Rows are points. Examples show where two turns around zero, p and q, send a point. Where does a point land after both, in the order given? Backwards means that the second turn is done in reverse. Each puzzle has new turns, and all numbers are rounded.

Turn p:
[22  9] -> [ 22 -10]
[  7 -26] -> [-14 -23]
[-29  16] -> [-8 32]
Turn q:
[-2 28] -> [13 25]
[ -4 -48] -> [-28 -39]
[-18   8] -> [-11  16]
[4 4] -> [5 1]
[19  7] -> [20 -4]
Where do these land?
p, then q: [-14  22] -> [19 18]
p, then q: [-16   2] -> [-1 16]
q, then p: [ 30 -23] -> [-16 -34]

Turn p:
[ -4 -48 -17  -6] -> [-18 -41 -15 -20]
[ 1 26 20  0] -> [ 2 25 14 16]
[-13  16 -20   3] -> [ 13  15 -19  -9]
[  0  19  21 -19] -> [-12  25  20   2]
[ -8 -40  20   6] -> [-30 -31  -4  15]
[ 23  27 -24  16] -> [45  7  3 -4]
Turn q:
[-32 -28  14   6] -> [-12 -28  25 -21]
[ 32  45 -32  15] -> [ -9  37 -29  45]
[12 11  5 16] -> [ 5  0  0 23]
[ -3 -18  29 -15] -> [ 24 -15  14 -20]
[  6  -5 -16  -4] -> [ -7   2 -16  -4]
[  7 -32  17 -10] -> [ 19 -26  -4 -20]
[-23  26 -16  -7] -> [-22  30  11  -3]
Where do these land?
p, then q: [-17   0   0  23] -> [-21  -3 -14  14]
p, then q backwards: [ 38   8   5 -22] -> [-29   3  33  -8]
p, then q: [-44  18  -1  25] -> [-38  21 -16  27]
q, then p: [-14   4  26 -26] -> [-9 11 37  0]
q, then p: [ 12 -12   6   1] -> [  4 -16   3  -7]
p, then q: [ 25 -18 -37  -2] -> [ 24 -11 -28 -29]

Turn p:
[-11  14 -17  25  -7  10  -5 -11] -> [-20  18 -12  14 -13  17  -1   3]
[ 17  12 -13   0  -4  -2   9 -18] -> [  4  12 -22  -3  -9  -3   9 -15]
[-11 -38  11 -12  -3 -20   7 -20] -> [-11 -26  19  -4  -3 -19 -14 -31]
[ -2   3  22 -44 -11  13 -10  13] -> [ 25   2  28 -34  -5  -8  -8  16]
[ -9   2 -12  21  19  -2  23  -4] -> [-28   3 -14  10  17  -2  14  -5]
[ -1   9  29  25 -14   6  -2   0] -> [ 7 21 23 26  0  7  5 -2]
[ -1 -14  -8  11 -17  11   5  42] -> [  0 -24  14   6  -5  23  26  23]
[-15   1  -8  18  11 -35   4 -13] -> [-22  -6 -15  26   1 -25  -9  -6]
[ 23   3   5 -48  -5   7 -15   2] -> [ 38  -3   0 -39  -7  -6 -11   3]
[ 11   9  -8   5  30  12 -17   9] -> [  7   4 -21  -1  25  16 -11  15]
Turn q:
[-33  10  -6  27  -5   4  23  42] -> [-5 35 15 -6 -8 -9 11 50]
[  4 -13   3 -25  -3  -3 -15   7] -> [  1 -19  10 -12   3   5 -21  -5]
[ -3   8   6  -3  -3  10 -19  10] -> [ -3  10   2 -10  -7  14 -15  -3]
[ 19  -4  -6  10 -12   5 -21 -12] -> [  2  -5  -6  21 -16  11 -12 -15]
[-10  16 -18 -34 -12  -4  21  -7] -> [ 21 -21 -10 -31  -9  -8  17   8]
[ -4  12  29  32  -6 -27  23  11] -> [ 11  37  25  13   6 -29  16  -2]
[ -3   2   3 -15  12  27   9   2] -> [ -2  -2  -7 -15  15  24   9   7]
[ -3  -6 -10  17 -36  18 -13   2] -> [ -1   0  11  16 -37  20   0   8]
[ 42 -18   0  -1  26 -18   3 -30] -> [  6 -24 -19  32  32 -13  -4 -29]
[-15 -14  19  -2  14  -5  -2  -9] -> [-22  -1  12  -6  14  -6   5 -12]
[  6   8 -19  -5  25  -7  -9 -16] -> [ -7  -8 -34  -1   7 -10  -7  -8]
Where do these land?
p, then q: [ 18 -21  17   1  -9  23  -8  13] -> [  5  -1   5  10  23  32   5 -13]
p, then q backwards: [ 11   9 -18 -22  -5 -20  31   2] -> [-19  17 -16  -8   2 -19  20 -25]
q, then p: [-11 -17  -8   1 -10   5 -18 -25] -> [-23  -5  20   1 -19   7  -4 -13]
p, then q backwards: [  3 -18 -13  16   3  23   2   6] -> [  1 -11   6  -7   4  32  -3 -10]
p, then q: [-17  22  37  -5  17  -3 -23  19] -> [  5  38   4  -2  19  -6 -38  -5]
q, then p: [-24 -15 -19  -8  21 -24 -21 -22] -> [-31 -28   4   1 -20 -20 -25   1]
p, then q: [-30  15  17 -14  -9  18 -17 -10] -> [  8  23  12 -29 -12   9 -18 -17]
q, then p: [ 13  15  -9   8  -8 -22   9  26] -> [ 31  -5 -15  20  -2  -6   5  11]
q, then p: [ 20  13 -13   8   1   9  12 -21] -> [ -9  -2 -24   2  -3  14  21 -14]
q, then p: [ 16  -3  10  16  -1 -10  32  11] -> [12  5 -9 22 27 -8 18 -2]

Turn p:
[-27 -15   0   1  21  -1  21  24   1  -7  19] -> [ 16 -22   3   7  35  -3  14 -11   1   8  20]
[ 10 -15 -17   0   4  11 -25 -21  -3  -9  11] -> [ -7  -1   7 -24  -5  -6 -32 -13   9  -5   0]
[  8  -7 -30 -25  18  13  22 -22   5  11 -22] -> [ 29   4  -1  -7  -8  12   2  -5  41 -27 -12]
[ -4 -28  14 -10 -21  17  -9  14  -1  -6 -18] -> [ -9 -30  -9 -11  -2  22  -3  15   1  17 -15]
[ 32   9   4  27 -28  14   1  13   1 -24  25] -> [ -7  -1 -40  -7 -21 -22 -14  -2 -25  18  19]
[-28  23  -8 -16   3   5  -3   9  -4   3  12] -> [-12   3   8  -8  20  -6  20  13   5 -16  19]
[  5  -5  19 -17  -3 -29   3  11  -1  26   5] -> [ 20  13  16   0   9  15  11  14 -28   5 -12]
[ 21 -10  25  15 -24  -6  15 -14  23  17   2] -> [ 15  18  -8  -2 -24  -1   8  -2  -9  39 -19]
[-16  -4  21 -23  24  -3   8  22  25 -12   1] -> [ 16 -12  16  15  15  22   8  15   9  17  30]
[  8  14 -17   1  17   7 -19  -8  -3  27  -8] -> [ -9  32  -1  -2  12   5 -13  -1  13 -20 -11]
[ -8  19 -29  30  -5 -26 -24 -22 -21 -13 -21] -> [-31   1  16  22 -12 -37 -17  -8  -2 -31 -22]
[ -2  19  17  17  -7  -2  10  -7 -23 -14  -6] -> [-20  -4  -7  16 -18  -3  17 -16 -16  -6   3]
Turn q:
[  4  -8  10  -5 -23  -9  29 -19 -32  19  -5] -> [  4 -16  18  34 -29 -11  10   2  -3  24  -5]
[-13  24  14  11  11  23 -16   2  -2  17  -2] -> [-25   2   2  14   9  19 -25  -6   5 -11  14]
[-15  -9 -10   3 -18   3  11 -20  27 -37  19] -> [ -9  28 -15 -21  -9 -12  33 -27  -8   4  -6]
[ -1 -25  15 -17  10 -18   8 -13  21 -48  18] -> [  3  12  12 -36  11 -32  33 -13 -30  -5  -4]
[-17 -10   8 -13 -35   0   2  16 -19  19 -20] -> [  0   3  26   3 -37   4 -11  16  22  16   3]
[ 10   8 -13  -8  32  -1  -6  -3  22  10 -15] -> [ 21   6 -12   3  30 -10 -23  -4   3 -10   2]
[ 22  -5  -1  18  15  15 -27   8  22   6  -4] -> [  4 -12 -12  -8  19   7  -6  -8  20 -36   3]
[ -1 -17 -19   3  30  14 -15   9   0  -4   2] -> [ -5  -3  -6 -15  25   2 -13   1   8 -10 -28]
[  8  19  -7  12  11   7 -16   3  -3 -17 -16] -> [ -4   7 -19   2   2   6 -12  13 -10 -27  -3]
[ -1  13   0 -14 -25 -13  -4  -6 -21  15  15] -> [  1 -19  -1   2 -26  10  -6  -1 -10  26  12]
[  1   1  -7  25  27 -19  -5   7  14   3   0] -> [ -4  -5 -20  -2  32 -10   4  16   9  -5   8]
[  3   9   9 -16 -36  -2  39  16 -29  17   9] -> [ 14  -4  27  24 -29  27  17  11  -5  35   4]
Where do these land?
q, then p: [ -9  11   2 -28 -13  10  10 -17   5 -15 -30] -> [-26  18  -1   4 -27 -12   3  10 -26 -11  -1]
p, then q: [-32  -7   4  -8  11  10  12  12 -18 -14  -4] -> [ -9   5  16  -1  21 -16  20 -14   4   3 -23]
p, then q backwards: [ 19   6   8 -29 -18 -14   0  -6 -22 -19  17] -> [ 18  12  20 -19 -19 -11 -20   3 -10 -28   2]
q, then p: [  1 -10 -25 -14  -9   6 -21  -5  13   3   0] -> [  5   7  10 -15 -18   1 -15  20  14  -9  -8]
q, then p: [ -9  17  -5 -10   1  14 -12 -21  25 -17  21] -> [ -9   9  18 -21 -13  -8   8 -14  13 -32   6]
q, then p: [ -1   1  -2 -10  28  30  13  32  -5  20   5] -> [-20  14 -10  15   7  36 -13 -11  23  15  12]
q, then p: [ -4   9  25  16  -9  11   1 -13 -19  12  17] -> [-14 -15   3 -11  11 -11  16 -24   3  21  -9]
q, then p backwards: [-28  -4 -17  16  -4 -11  11 -16  16  24  11] -> [-13   2   6  33   2  28   6  -1  26   0   4]
p, then q: [-23  23   9  19  29  -8  -7   6  16  11 -21] -> [-30  13 -13  20  30   2   9   4  10  -8  22]
p, then q: [ 14  20 -20  31   3   0  29  32 -10 -33   6] -> [ -7 -24 -47 -12   3 -10  30  14   0  16 -24]
p, then q: [ 27 -10   9  25  16 -19  23 -13  -7  -8  -2] -> [ -5 -24 -25  24 -26 -11   7 -10  -1 -14  -1]
p, then q: [ 20  -8  31  27  -5 -23 -21  17  13  14 -13] -> [-23 -17  -7  27  -8  16 -30  23  24  -7   4]
q, then p: [ 16 -26  -1 -20  -7   6 -15   7  11  19  -4] -> [ 13   3  11  -9 -25  17 -19  11   3  20  -1]
p, then q: [ 10 -21 -19 -15 -24 -12 -23 -14 -17   2  -3] -> [  9   4  23 -21 -27 -12 -20  16  -8 -15  -3]
